Each point is reached from the start by the listed moves, each made once or not at all, plus a little noise. Is the number of moves made odd or even? Then give how often each move was made.

Moves:
(1): [ 7.1  0.9 -2.7  0.6 -4.8 -1.9]
(2): [-1.4  1.1  0.6 -6.1  0.7 -3.3]
(3): [2.9 4.1 4.5 2.0 0.9 6.7]
Start: [-2.9  0.9  0.4 -0.3 -0.1  1.0]
Points:
[-1.4  6.1  5.4 -4.5  1.5  4.4] -> even (0, 1, 1)
[-2.9  1.0  0.4 -0.3  0.0  0.9] -> even (0, 0, 0)
[0.0 5.1 4.9 1.6 0.9 7.6] -> odd (0, 0, 1)

Moves:
(1): [ 3.5  0.6 -2.6  0.4 -4.1 -1.0 -1.6  0.2 -0.6]
(2): [-1.4  1.5  1.6 -0.3  0.1  2.5 -4.1 -0.5 -0.2]
(3): [ 3.0  0.7  0.6  1.3  3.2  3.6 -1.7  0.8  0.5]
(4): [-0.2 -1.0 -1.0  5.6 -0.1 -0.9 -0.1 -0.2  1.4]
(5): [-1.2 -1.6 -6.1  2.6  1.8 -1.1  0.3  3.8 -1.0]
(6): [-1.3 -1.5 -0.1 -0.2 -2.0  3.6  2.2  0.7 -0.4]
Start: [ 3.7 -4.4  2.5 -4.5 -0.4  3.6 -2.5  0.6 -0.3]
Points:
[ 3.5 -3.2 -2.3 -2.1  5.0  8.5 -7.4  4.1 -1.0] -> odd (0, 1, 1, 0, 1, 0)
[ 4.8 -8.1 -7.3  3.5 -5.1  3.8 -2.1  4.4 -0.7] -> even (1, 0, 0, 1, 1, 1)
[ 7.5 -4.1  0.8  2.4 -3.1 11.4 -7.5  1.4  0.7] -> odd (1, 1, 1, 1, 0, 1)

Moves:
(1): [-0.9  0.2  7.3 -2.6 -2.3  6.6 -0.9  0.5 -0.7 -5.3  2.9]
(2): [ 0.6 -0.3  0.5  0.9 -2.3 -1.5 -0.5  1.4 -3.7  2.8 -0.6]
(3): [-2.1 -0.1  0.9  0.1 -0.4  1.7  1.2 -1.3  3.8  0.3 -2.2]
(4): [-2.9  3.8  1.4  2.6  0.2 -0.8 -1.0  3.7  1.1  0.9 -0.8]
(5): [-1.5 -0.5 -0.7 -2.2  0.7  1.7  1.8  2.8  2.3 -1.1  1.7]
(6): [ 5.0  2.2 -1.2 -0.7  2.5  1.1  1.3  0.2  4.1  1.7 -6.4]
(7): [ 0.2 -0.2 -0.5  1.4 -6.4  1.0 -2.8  3.0  0.6 -0.6 -0.4]
(8): [ 4.2 -4.0  2.6 -0.5 -0.4 -0.2  0.3 -2.4  2.1  2.0  2.7]
(9): [-0.1  0.5  0.1 -3.4  1.3 -0.5  0.9 -0.5  2.7 -1.0 -0.7]
(10): [-1.1 -0.1 -0.9  1.1  0.8 -0.2 -2.6 -0.9  0.1  2.5 -0.1]
(11): [-1.8 -2.0  1.4  0.2 -0.4  1.8 -2.5  0.0  1.3 -2.3 -0.2]
Start: [-0.2 -0.3  1.3  0.0  0.4 -3.3 -2.2  1.3  3.8  0.7  0.8]
Points:
[-2.4 -2.0 10.3 -3.8 -9.4  4.4 -8.3  6.0  4.1 -5.7  1.7] -> odd (1, 1, 0, 0, 0, 0, 1, 0, 1, 0, 1)
[-2.9  4.0 11.1 -0.5  0.4  6.9 -4.1  4.2 13.4 -4.2 -5.8] -> odd (1, 0, 1, 1, 0, 1, 0, 0, 0, 0, 1)
[ -3.9  -1.2   8.8  -2.5 -10.3   6.4  -3.2   7.5   6.2  -3.2   2.2] -> odd (1, 1, 1, 0, 1, 0, 1, 0, 0, 0, 0)
[-4.4 -0.7  1.3 -3.6  0.9 -2.0 -1.3  2.8  9.0  4.1 -1.1] -> odd (0, 1, 1, 0, 1, 0, 0, 0, 1, 1, 0)

Moves:
(1): [ 2.0 -3.3  1.1  0.0  1.9 -0.7  0.2  1.2 -2.6 -2.7 -1.6  1.2 -1.6 -1.6]
(2): [-3.8 -1.8  0.2 -1.3  2.5 -3.2 -4.4  4.5 -1.5 -0.3  1.3  2.4  2.7  1.7]
(3): [ 1.4 -0.3  0.7  0.3 -1.1  0.3 -0.5 -0.6  2.1  0.9 -1.0  0.9 -2.3  0.9]
(4): [-1.3 -3.7  0.8  2.6 -1.3 -0.4 -4.1  2.9  0.2 -6.2  1.9 -4.9  1.7  1.4]
(5): [ 1.0 -2.4  2.6 -5.7 -6.3 -2.8 -3.5  4.2  0.6 -0.8 -2.5 -1.4 -2.1 -2.6]
(6): [-0.9 -0.7 -2.3  0.9  0.0  1.0 -3.1  3.9 -0.1 -0.6 -1.9  2.7 -0.3 -3.6]
(7): [-3.0 -2.2  3.4 -1.9 -2.7  1.0  3.3 -2.2  2.1 -1.2  2.0 -0.3 -1.7 -1.0]
(8): [-0.1 -2.9  1.8  2.8  0.1 -2.7  1.9  1.7 -3.3  3.3 -2.5  1.6  1.7 -2.3]
(9): [ 1.0 -3.6 -4.0 -2.3 -1.5 -2.8 -2.1  2.5 -0.2 -4.7  1.5  2.8 -0.3 -0.5]
(10): [ 0.7 -3.3  1.0  0.0  2.4 -1.3 -0.5 -3.2  0.8  0.6  1.0 -2.0 -0.4 -3.2]
(11): [-2.3 -1.6 -1.0 -0.4  0.3  4.2 -2.0 -1.0 -2.2  0.9  0.1 -0.9  0.6  3.6]
(12): [-3.3  2.8 -3.3 -2.6  0.7 -3.7  0.0  0.2  1.4  1.2 -4.9  2.9 -1.7  0.1]
(13): [ 0.4 -2.9  1.0 -1.2  0.8  6.0 -2.9 -3.8  0.9 -1.1 -0.3  0.3  3.1  2.1]
(14): [ 1.6 -1.2 -1.1  0.3  2.0 -1.3  2.7  2.9  1.1  1.9 -1.7  1.2 -0.6 -1.0]
Start: [ 1.2  0.4 -0.1 -0.8  1.5  2.2  1.5  3.3  4.5  1.4  4.2  0.2 -2.8  1.2]
Points:
[-5.6 -4.6 -3.2 -1.9  5.9 -3.9 -0.9 11.0  2.0  9.3 -4.5  8.3 -2.5  4.3] -> even (0, 1, 1, 0, 0, 0, 0, 1, 0, 0, 1, 1, 0, 1)
[-6.0 -1.5 -1.7 -1.8  4.8 -7.4 -1.0  9.5  0.9  5.3 -2.1  7.2 -0.3  0.7] -> odd (0, 1, 0, 0, 0, 0, 0, 1, 0, 0, 0, 1, 0, 0)
[-4.1 -5.0 -0.4 -1.7  6.6 -8.1 -0.9 10.7 -1.5  2.6 -3.7  8.5 -1.9 -1.0] -> even (1, 1, 0, 0, 0, 0, 0, 1, 0, 0, 0, 1, 0, 0)
[  3.9 -20.5   3.7 -11.8  -2.8   4.5  -3.7   3.2   7.5  -5.0   1.8   2.1
  -8.2  -2.3] -> odd (1, 0, 1, 0, 1, 0, 1, 0, 1, 1, 1, 0, 1, 1)
